Each row is a point. A path goes straight from each point to the next, and from the last back to the first. The post is the endless flat space through its rows: a point in 2 columns, a line in 3, a plane in 4, and so on, so that a path can go around it. Count how often the path circles the post. Going back the other way cancels.
In the rows, zero is written as 128.

Post (1 x 2)
[[132 127]]
Path (18 x 2)
[[169 197]
 [106 167]
 [ 78  95]
 [127 101]
 [153  83]
 [ 88  65]
 [ 99 150]
 [117 198]
 [113 126]
 [137  75]
 [168 110]
 [154 158]
 [114 184]
 [140 163]
 [156 110]
 [137  83]
 [132  85]
 [182  96]]
Times around: 1

Post (7 x 8)
[[105  88 153  88 104 161  85  82]
 [152  70 142 164  84 123 126 127]
 [ 91 161 110 104 191 128 145 141]
 [135 120  86 126 131 126  74 171]
 [168 177 129 158 166 100 149 153]
 [125 139 187  89 117  98 178 121]
 [124 125 139 115  82  88 163  89]]
Path (25 x 8)
[[171  81 165 142 108 158 130 135]
 [137  95 143  86  90  90 147 167]
 [127 153 136 132 223 173 165 132]
 [184 172 123 107 133  88  87 132]
 [144 112 125 174 144  92 134 134]
 [124 125 171 145 150 114 163 136]
 [182 124 165 199  91  84 198 163]
 [ 77 125 101 113  89 147 149 131]
 [139 154 166 101  94  97 133 159]
 [ 61  85 151  34  70  59 132 154]
 [ 69  84 174  84 168 100 177  83]
 [147 109 119 118  89  85 126 120]
 [152 147 123 103 119  58  87 113]
 [164 181 211 135 115  93 128  77]
 [ 55  96 114 107 135 149 138 125]
 [134 122 112 110 145 178  79 184]
 [109 154 156  16 166 147 131 159]
 [106 103 166  41 126 109 127 127]
 [110 102 164 151 176 144 119  81]
 [ 92  66 142 192 113 127 147 106]
 [105 107 100 106  96  70  72 168]
 [ 80  70 118 151 198 127 155 114]
 [125 103 159 101  91  66 109 180]
 [ 63  83 157 149 143 167 123 117]
 [ 95 199 145  76 129 167 138  65]]
Times around: 2

Post (13 x 14)
[[120 143 106 139 143 116 138 121 126 155 151  85 126 154]
 [105 135 118 113 164 156 129 108 155 126 106 115 133 178]
 [137 110 137 133 147 102 141 143 169 112 150  94 149 125]
 [142  58 130  72 190  80  81 156 152 168 135 199 141  68]
 [113 147 103 131 110 113 124 141 146 140 151 128 134 106]
 [138 150 101 105 131 176 203 173  96 115 106  94 144 113]
 [105 147 102 145 138 131 134 132 106  78 122 119 130 131]
 [154 110 120 140 121 123 118 180 178 121 131 102  74 113]
 [116 132 146 152 118 129  81 134 109 124 102 109 134  98]
 [181  92 167  81 145 141  99 146 151  86 143  97 118 138]
 [115  82 119 142 112 196 131 100  78  48  80  81 158 102]
 [141 156 118 119 197 135 150 117 158 103 155  85 163 111]
 [142 158 161 153 116 173 133 167 138 132 148 115  84 130]]
Path (24 x 14)
[[142 175 162 169 160 134  43 147  97 210 135 127 180  44]
 [156 145 161 151 141 153  85 131 129  95  83 106 134 121]
 [104 107 100 143 152 146 132 109 155 124 124 151 112  91]
 [106 116 179 116 153 111  81 127 127 139 137 147 125 152]
 [123 224 119 170 153 149 134 207 148 118 188 125  75 120]
 [138 106 131 157 130 182 186 164 121 191 151 145 116  97]
 [141 138 135 153 135 170 108 136 165 152 109  99  86  98]
 [111 169 104 117 178 112 158 138 174  91 150 129 152  87]
 [114 155 123 113 111 127 145 177 127 144 139 102 149 132]
 [158  96 127 152 106 104 109 180 133 122 182  95 161  52]
 [123 110 100 147 135 185 111 102 113 109 109 132 127  94]
 [123  78 163 169 146 134  98 157 180 133 103 129 104 153]
 [135 125  80  98 115 166 165 163 120  10 141 113 110 138]
 [ 85 125 155 170 147 122 138 103  68 112 135 112 154 106]
 [154 153 143  97 121 177 146  82 101 119 165  83 124 156]
 [165 181 161 194 170  66  74 181 121  98 169 137 108  55]
 [149 110 125 110 113 109 123 150 129 123 139 111 129  83]
 [ 65 249 171 211  99 155 124 174 124 123 118 106 129  68]
 [141 102 103 133 112 169 144 177  98 115 154 121 100 138]
 [154 100 131 182 122 158 127 130 108  64 133  77 192  60]
 [124 120 135 120 189 155 132  89 147 160 117 105 156 124]
 [142 129 152 101 137 125 141 123 126 151 199 111 135  91]
 [117  90 111 110 113 186 150 132 178  89 138  91 148 126]
 [143  93 134 140  92 135  65 152 136 159 133  83 138 140]]
Times around: 3
